Rows are points. Two turns around zero, p and q, are shown by what they do to some points. Where does a point land after both, in the order given? Backwards means that the second turn is done in reverse. Each puzzle has new turns, and all numbers are rounded.
In the rows, zero is written as 128.

Turn p:
[147 166] => [170 123]
[ 94 132] => [120 161]
[ 90 133] => [120 165]
[180  81] => [102  63]
Turn q:
[131 115] => [141 128]
[142  84] => [174 133]
[160 116] => [146 157]
[147 142] => [118 149]
[ 60 183] => [61 72]
Where do these land?
p, then q: [103 115] => [105 111]
q, then p: [ 93 132] => [ 93 127]
p, then q: [164 100] => [168 106]
p, then q: [191 174] => [183 183]
p, then q backwards: [ 90 120] => [156 155]

Turn p:
[137 115 183] => [147 164 168]
[129 162  93] => [119 120  81]
[ 79 150 150] => [ 80 160 133]
[143 154  82] => [132 106  78]
[152  59 131] => [162  88 179]
Turn q:
[ 91 196 140] => [167 190 100]
[202  85 129] => [127  63 183]
[142 129  91] => [141  96 108]
[ 91 123 145] => [103 160 120]
[114 107 134] => [102 131 129]
Where do these land?
p, then q: [148  95 121] => [114 113 162]
q, then p: [100 148 195] => [117 193  92]
p, then q backwards: [143 149 114] => [115 143 106]
q, then p: [ 80 145  83] => [114  80  82]
q, then p: [177  68 148] => [113 149 204]
q, then p: [119 164 107] => [151 109  98]

Turn p:
[174  94 134] => [176 106 106]
[113 134  85] => [102 153  99]
[178 180 153] => [179 167 169]
[108 168 139] => [109 151 163]
[ 68 124 120] => [ 68 117 129]
[128  67 136] => [134  74  99]
Turn q:
[150 120 162] => [142 112 164]
[ 84 155 112] => [ 82 135 100]
[194 141 148] => [161 154 184]
[83 96 91] => [126 109  64]
Where do these land?
p, then q: [165 181 129] => [111 160 182]
p, then q: [132  79 162] => [179  99 116]
q, then p: [130  83 103] => [157 143  88]
p, then q backwards: [ 85 169 118] => [122 187 136]

Turn p:
[162  95 115 134] => [140 126 175 137]
[ 70 104 132 186] => [200 143  89 146]
[178 119 125 168] => [149 156 177 103]
[130 151 152  76] => [ 69 126 113 137]
[100 171 116  76] => [ 82  89  86 118]
Turn q:
[ 94 163 183 160] => [129  80 185 158]
[199 137 115 149] => [146 186 157  93]
[ 87  99  94 123] => [129 125  78 162]
[175 114 153 115] => [146 130 138  75]
[ 85 128  96  93] => [ 90 118  83 151]
Where do these land?
q, then p: [158 170 146 125] => [ 98 149  96 152]
p, then q: [146 173 185 177] => [ 43 140 152 126]
p, then q: [ 99 101  63 110] => [195 136  95 105]
q, then p: [ 72 126 104  67] => [188  71 109 143]
q, then p: [146 132 164 120] => [103 133 135 160]
q, then p backwards: [131 120 146 142] => [130 116 111 140]
q, then p: [143  73  87 156] => [118 114 162  63]
